Each row of a before or after table is a point. One or more steps were done to the points. Then noise was added and the rows were shuffled. The steps act on columns, c1 being the first. What was done? A step turns or swaps two columns, mirrors them in a line or flattens them onto one, adds a multiple of one to another, or multiplies or shifts one. Angles are multiples of 10 degrees, from the lower column toward the higher: turns from -170 to 170, lines from 10 to 170 but not 90. Use the fewest steps. Two steps may share a column if one is a turn and the other turns, adds or multiplies; they go together, in the order done. Otherwise the lowest column goes first.
In the rows, zero is written as 128.

Before (14 x 2):
[[117  84]
 [ 99  85]
 [ 88 102]
 [101 131]
 [100 121]
 [137  79]
 [153 153]
 [126 110]
 [152 122]
 [142 119]
 [ 89 117]
 [105 102]
 [145 161]
 [137 134]]
After:
[[ 87 117]
 [123  76]
 [ 99 119]
 [162 150]
 [153 122]
 [ 98 101]
 [153 162]
 [121 111]
 [138 123]
 [137 129]
 [ 88  88]
 [102 133]
 [104  89]
 [ 81 103]]
Steps: add 0.3 times c2 to c1

Before, 8 rows:
[[ 88 131 199 169 133 128]
 [115 118  98 132 133 135]
 [123 143 200 174 114 144]
 [146 103 108 112 140 136]
 [136 139 125 136 160 118]
 [128 122 115  88 137 120]
 [142 105  98 119 127  94]
 [121 104 167 151 150 131]]
After (8 x 6):
[[128 140 220  89 133  87]
 [ 94 146  87 144 127 142]
 [137 146 102 151 139 146]
 [119 121 112 167 137 129]
 [135 138  89 126 134 116]
 [146 129 223  80 115 123]
 [131 160 180 114 148 119]
 [117 119 123 116 161 136]]
Steps: swap c1 and c6; turn c2 and c4 by -160 degrees; multiply c3 by 1.3

Before:
[[125 110 155 107 101 119 130 116 147 173 121]
 [113  88 121 109  97  82  69 139 139 107 119]
 [110  86  86 148 142 107 128 164  96 146 135]
 [116 149 129  91 136 107 106 139 111 173 135]
 [ 58 108 112 130  54 116 155 145 160  81 132]
 [141 127 125 122 100 140 170 142 142 127  77]
 [124 141 112 129 100 141 111 185 123 119 117]
 [ 98 153 125 146 119  93 134 131  94 128 110]
 [102 139 105 110 144 131 154 128 114 114 149]
 [ 64 140 138 164 132  90  73 117 131 118 141]
 [142 135 135 129 102 104 101 162 157  77 149]
 [135 101 138 107 100 127 104 145 103 109 136]
 [138 131  70 128 119 133 154  69  84 143 131]
 [ 62 147  97  94 127 154 138  91 101 114 123]]
After, 14 rows:
[[ 99 102 147 139 147 159 111 112 130 130 162]
 [116 151 122 130 102 144 169 154 163 125 155]
 [121 107  98 140 157 142 146 112 112 116 124]
 [110 139 115 111 105 115 106 147  91 110 139]
 [ 27 159 124 140 131 152 144  97 135  83 106]
 [ 95 170 104 122 117 126  58 133 117 110 131]
 [125 100  97 103 141 132  96 130 126 173 135]
 [ 94 115 168 132 178 122  63  72 126 118 123]
 [123 149 122 170 154 146 113 152  79 145 141]
 [116 125 130 123 101 133  90 175 135  77  94]
 [ 99 119 125 143 110 108 120 184 137 114 141]
 [ 83 106  84 141 180 114 150  50 121 115 148]
 [127 104  99 178 116 136 151  71  98 143 153]
 [104 151 121  90 113 131 124 118 136 170 121]]
Steps: add 0.7 times c1 to c8; turn c1 and c5 by -50 degrees; turn c9 and c11 by -140 degrees; turn c2 and c9 by 150 degrees; turn c3 and c4 by -60 degrees; mirror c6 and c7 in the line at 70 degrees

Before, 13 rows:
[[115 111  98  83 125 158  91 139 111 158 163 121 144 121 105 111 167 146]
 [131 161 140  66 150 112 160 150 137 145 123  94  99  97 104  85 146 142]
 [100 101 146 136 106 106 163 145 119 126 109  91 133 111 121  84 132 138]
 [134 120  88 140  81 151 145 149 120 122 142 133 132 149 126 123 107 103]
 [130 150 141 139  88 149 119 152 137 162 151  90 163 135 118 108 126 149]
 [122 164 135  90 154 102 133 102  99 149 104 108  91  99 124  84 105 115]
 [123 134 140  97 144 115 107  80 176 113 108 150 122 149 165 117 127  90]
 [102 138 115 103 100 144 143 117 142 112 171  90 147  95 141 120 168 120]
 [160 121 126 121 133 133 102 100 110 174 146 118 164 156 180 115 108 158]
 [154 144  97 120  84 154 119 111 139 166 143 159 163  79 126 148 114 169]
 [131 120 148 146  86 129 118 118 141 126 107 128 114 123 174 109 162 152]
 [122 147 156 132 148 160 133 145 140 123 160 109 139 121 172 160 136  89]
 [165 124 117 144 106 102 103 147 132 117 147  91 110 134  96 135 102 167]]
After, 13 rows:
[[120 121 126 155 132 107 100 101 110 163 149  87 240 121 178 115  97 155]
 [103 150 142 135  89 117 119 157 135 141 151 153 232 141 142 108  92 149]
 [141 151 158 124 148 122 136 145 136 103 159 120 166 133 177 161 105  89]
 [121 165 135  98 157 116 133 100  96 168 105 145  17  86 138  85 137 115]
 [124 123  90 149  83 105 146 146 121 114 140 122 141 145 124 125 120 104]
 [100 160 143 101 151 153 162 150 136 144 122 159  40  66 133  88 124 141]
 [125 109 101 123 126 153  91 137 114 123 161 153 177  78 116 113  77 147]
 [131 103 147 109 109 139 162 144 119 138 107 167 140 133 145  84 147 135]
 [136 138 116  90  99 159 142 117 142  96 169 157 185 104 161 123 121 123]
 [ 69 126 120 133 111 114 106 146 130 144 147 141  73 148 129 134 157 167]
 [143 123 148 120  83 159 118 118 141 118 110 105  86 143 164 109 119 146]
 [156 134 138 147 144 132 105  76 174 125 107  99 107  97 143 114 148  92]
 [119 141 101  78  85 104 123 110 141 145 144  92 233 118 107 148  86 173]]
Steps: turn c12 and c15 by -40 degrees; turn c1 and c12 by -140 degrees; swap c4 and c14; turn c6 and c17 by -110 degrees; turn c10 and c17 by -40 degrees; multiply c13 by 3
